Each point is reached from the start by the listed moves, each made once or not at all, plus a little noise. Say if it took an odd or an even number of moves. Then give how often each move was made.
(in the rows, 128 means zero)

Moves:
(1): [177 130 142 125 162 143]
(2): [138 184 132 124  98 130]
(3): [142 107 211 145  95 153]
Start: [105 114 126 142  91 100]
Points:
[117 174 134 136  64 102] => odd (0, 1, 0)
[160 167 146 140  93 118] => even (1, 1, 0)

Moves:
(1): [179 136 137 119 133 130 117 127 121 133 131]
(2): [128 181 156 129  96 129 135 115 101 151 130]
(3): [124  98 165 128 122 132 129 125 125 125 132]
(4): [117 129 134 170 140 112 130 126 104 112 140]
(5): [119 135 143 105 168 142 154 121 130 142 129]
(6): [129 125 127 137 130 173 132 153 111 145 125]
(7): [142 117 139 135 108 113 169 150 130 138  83]
(8): [121 137 139 109 125 117 122 153 144 119 130]
Start: [128 136 119 144 118 142 150 133 113 146 126]
Points:
[190 151 203 152  65 181 194 161  59 196  85] => odd (1, 1, 1, 0, 0, 1, 1, 0)
[120 136 125 193 135 174 154 161  75 150 131] => even (0, 0, 0, 1, 0, 1, 0, 0)
[125 196 158 126  83 134 152 143 100 157 130] => even (0, 1, 0, 0, 0, 0, 0, 1)
[182 136 152 131 143 187 211 172  91 190  83] => even (1, 0, 0, 0, 1, 1, 1, 0)
[150 128 195 145 169 181 168 171  77 154 144] => even (1, 0, 1, 1, 1, 1, 0, 1)
[173 106 189 178 109 148 182 199  80 149  99] => even (1, 0, 1, 1, 0, 1, 1, 1)

Moves:
(1): [174 147 112 125 150 149 142 122 155 124 101]
(2): [143 164 109 112 128 106 123 126 119 113 135]
(3): [140 140 157 139 118 123 138 141 129 124 130]
(4): [110 140 120 166 141 120 126 123 118 127 112]
(5): [119 152 147 110 136 150 125 125 131 157 124]
(6): [134 142 128 145 119 157 113 132 119 109 145]
(7): [115 149 122 119 117 134 183 145 117 139 144]
(8): [133 122 121 146 128 131 122 172 141 137 133]
(9): [120 125 140 123 111 122 132 120 178 105 132]
(10): [136 126 115 137  93 124 128 116 139 159 120]
(11): [140 131 139 130 154 116 124 122 137 137 161]
Start: [ 98 126 120 143 116 134 152 111 124 108 116]
Points:
[175 225 119 150  84 140 211 110 194  95 159] => even (1, 1, 1, 0, 0, 1, 1, 0, 1, 1, 1)
[ 92 206 157 201 134 169 188 173 121 142 168] => odd (0, 0, 1, 1, 1, 1, 1, 1, 0, 0, 1)
[120 203 129 184  85 163 225 150 210 154  87] => even (1, 0, 1, 1, 1, 0, 1, 1, 1, 1, 0)
[127 195 159 127  90 108 154  92 188 137 149] => even (0, 1, 1, 0, 1, 0, 0, 0, 1, 1, 1)
[182 150 123 179 119 136 166 142 184 147 120] => odd (1, 0, 1, 0, 0, 0, 0, 1, 0, 1, 1)
[ 79 167  98 207 108 165 184 170 108 108 137] => even (0, 0, 0, 1, 0, 1, 1, 1, 0, 0, 0)
[111 188 165 168  68 167 194 158 192 151 180] => even (0, 0, 1, 0, 1, 1, 1, 1, 1, 1, 1)

Moves:
(1): [148 115 127 133 130 130 134 150 129 102 125 129 142 130 114 123 115 131
 126]
(2): [134 147 110 128 151 111 130 142 124 152 135 144 126 112 138 124 116 122
 142]
(3): [131 138 162 120 126 133 123 145 119 137 126 130 110 112 124 114 131 130
 129]
(4): [114 142 124 122 111  96 136 110 148 134 136 104 131 147 113 145 141 124
 107]
(5): [108 133 135 154 147 142 155 122 153 128 159 121 146 135 133 141 143 147
 135]
(6): [133 133 126 109 137 130 119 142 129 144 142 142 113 143 136 138 126 123
 125]
(7): [110 115 137 123 126 131 143 132 125 126 124 126 134 121 139 122 128 117
 117]
(8): [116 123 135 134 136 120 118 139 132 141 123 146 122 132 111 131 127 124
 141]
(9): [123 130 126 124 131 112 128 120 136 131 134 156 104 115 127 129 125 135
 140]
(10): [112 113 141 120 134 104 119 119 113 131 142 127 140 120 141 137 132 146
 122]
(11): [114 132 139 127 135 117 142 137 102 111 127 137 124 131 120 127 125 116
 143]
(12): [131 154 131 143 129 115 126 117 121 153 112 164 152 107 106 153 111 120
 118]
(13): [126 127 135 142 105 132 109 129 138 126 133 119 138 119 139 132 120 118
 134]
(14): [125 135 126 113 122 125 137 135 123 128 122 125 142 127 124 122 124 139
 142]
(15): [137 138 139 138 139 136 112 118 132 116 131 117 145 144 131 115 109 125
 113]
(16): [126 148 116 138 139 134 129 136 122 129 110 120 112 113 141 138 106 142
 137]
(17): [133 133 121 142 117 121 115 151 121 134 133 148 114 152 141 115 132 131
 110]
(18): [135 129 119 130 120 140 133 115 119 139 147 108 115 112 128 116 102 155
 130]
Start: [ 95 161 127 142  96 138 125 141 150 124 113 134 133 105 120 151 156 124
 153]
Points:
[ 39 237 156 170 148 109 180 174 118 194 123 207 108   7 101 163  81 163
 215] => odd (0, 1, 1, 0, 1, 0, 1, 1, 1, 0, 1, 1, 0, 1, 0, 1, 0, 1)
[ 35 234 150 165 165  77 160 138 141 167 150 159 173  95 135 207 115 128
 131] => even (0, 1, 0, 1, 1, 1, 1, 0, 0, 1, 1, 1, 0, 0, 1, 1, 0, 0)
[ 38 162 194 169 109 115 105 149 172 151 162 164 123  68 131 167 164 156
 181] => even (0, 0, 1, 0, 1, 0, 0, 1, 1, 1, 0, 0, 1, 0, 0, 0, 0, 0)
[ 50 217 153 175 112  88 134 131 137 136  78 152 157 103  83 184 111  97
 133] => odd (0, 0, 0, 1, 0, 0, 1, 1, 0, 0, 1, 1, 0, 0, 1, 1, 0, 0)
[ 78 195 148 144 115  94  96 163 133 161 125 167  93  28 162 155 117 146
 188] => even (0, 1, 1, 0, 0, 0, 0, 0, 1, 1, 0, 0, 1, 0, 0, 1, 0, 0)
[ 84 214 145 175 101  77  90 163 100 151 125 192 189  95 137 153  97 122
 150] => even (0, 1, 0, 0, 0, 0, 0, 0, 0, 1, 1, 1, 1, 1, 1, 0, 1, 0)

Moves:
(1): [180 149 145 124 114 123 127 141 121 131 135 139 136 122 123 133 133 116
 130 126 134 110 129 104 144]
(2): [131 152 124 126 133 119 140 119 138 118 130 116 115 117 144 143 115 134
 135 125 119 130 128 140 117]
(3): [117 136 165 121 143 133 129 133 130 123 114 134 123 119 140 121 123 133
 139 144 136 133 148 142 129]
(4): [130 144 129 156 121 120 126 141 123 130 117 119 123 154 132 116 141 126
 129 141 117 119 133 128 139]
(5): [136 133 120 130 146 148 133 122 122 131 132 124 124 127 124 115 127 135
 134 131 119 128 120 127 129]
(6): [122 142 120 121 112 178 131 138 136 113 133 123 127 127 120 135 140 134
 132 129 130 146 138 138 135]
(7): [120 122 128 124 126 139 171 120 128 122 146 131 115 131 112 136 137 130
 132 117 109 123 124 141 140]
(8): [122 143 120 121 133 127 128 149 120 121 133 141 134 131 130 140 125 138
 138 153 135 139 124 133 122]
(9): [140 136 130 109 136 117 130 145 149 121 121 115 143 133 121 128 127 135
 124 114 130 124 141 137 121]
(10): [128 117 130 126 128 127 131 125 142 159 145 140 132 131 146 126 122 114
 132 126 123 136 138 128 113]
(11): [122 135 140 134 130 126 130 132 114 120 158 124 140 124 128 111 120 122
 150 113 137 129 122 129 125]
(12): [121 134 123 139 132 121 128 128 134 123 122 149 128 120 135 115 122 132
 135 121 127 139 126 124 127]
(13): [120 132 137 119 130 120 149 118 117 139 121 119 161 128 145 133 120 137
 129 126 111 138 123 130 132]
(14): [141 130 129  99 115 128 121 125 129 133 111 129 118 177 130 138 114 117
 133 123 146 147 124 125 140]
(15): [135 109 122 139 130 128 124 130 128 128 126 134 135 136 149 135 136 140
 139 129 135 115 121 124 110]
(16): [131 138 138 141 144 132 116 118 129 126 136 137 141 149 111 152 115 130
 134 126 131 131 125 139 135]
(17): [127 141 139 108 132 113 108 113 125 128 126 140 133 135 136 119 154 117
 117 126 130 125 116 148 131]
(18): [121 130 119 129 115 129 111 112 125 132 129 136 124 141 116 122 137 164
 129 129 121 115 140 125 114]
(19): [131 117 110 126 128 132 132 136 124 124 118 124 134 113 126 131 124 119
 151 132 113 127 132 131 132]
(20): [156 124 132 123 117 119 127 126 143 113 138 115 132 133 117 122 122 119
 131 157 137 147 114 118 140]
(21): [136 137 115 148 127 125 139 126 121 133 135 115 131 115 122 138 152 150
 136 131 160 148 138 137 146]
(22): [129 121 147 122 123 127 130 132 111 125 145 127  95 123 119 146 161 122
 112  78 111 169 129 109 113]
(23): [134 123 117 129 134 132 127 125 123 122 131 136 139 135 139 126 134 121
 115 134 128 130 151 132 139]
(24): [145 126 138 131 116 133 126 136 111 129 122 133 114 128 118 123 129 140
 118 126 130 136 122 165 137]
Start: [127 137 122 129 134 132 102 129 113 130 114 117 125 110 140 112 110 131
 133 112 103 121 100  98 145]
Points:
[209 191 162 109 122 107 147 153 110 132 137 146 159 191 131 160 145 159
 189 115  96 220 165 107 194] => odd (1, 0, 1, 1, 0, 0, 1, 1, 1, 1, 0, 1, 1, 1, 0, 1, 0, 1, 1, 1, 1, 1, 1, 0)
[249 228 150 104 149 110 129 139 105  85 163 140 144 170 121 139 118 167
 199 109 162 170  54 173 187] => odd (1, 1, 0, 0, 1, 0, 1, 1, 1, 0, 1, 1, 0, 1, 1, 1, 1, 0, 0, 1, 1, 0, 0, 1)
[248 173 161  67 128  90 101 145 122  92 111 107 122 136 171 155 164 117
 158  92 147 190 134 111 172] => even (1, 1, 1, 0, 0, 0, 0, 0, 1, 0, 0, 0, 0, 1, 1, 0, 1, 0, 1, 1, 1, 1, 1, 0)
[148 157 124  84 155 128 147 159  84 159 151  96 155 132 150 134 125 140
 194  60 110 226 109 105 138] => even (0, 0, 0, 0, 1, 0, 0, 1, 1, 1, 1, 0, 1, 1, 0, 0, 0, 0, 1, 0, 1, 1, 0, 0)
[211 157 154 150 138 121 161 141  78 124 148 143 154 123 130 167 168 179
 125  34 103 177 117 136 181] => odd (1, 0, 0, 0, 0, 0, 1, 0, 1, 0, 0, 1, 1, 0, 1, 1, 0, 0, 0, 0, 1, 1, 1, 1)
[150 218 139  79 142 158 119 141  99  82  91 122 118 160 188 119 140 123
 170 140  67 246 112 130 177] => even (0, 1, 1, 1, 1, 1, 0, 1, 0, 0, 0, 1, 1, 1, 0, 0, 1, 0, 1, 1, 0, 1, 1, 0)
[145 167 143 131 148 185 155 196 110  60 154 114 113 119 129  97 152 152
 214 108  76 196 106 119 141] => odd (0, 0, 1, 1, 1, 1, 1, 1, 1, 0, 1, 1, 0, 0, 1, 0, 0, 0, 1, 1, 0, 1, 0, 0)
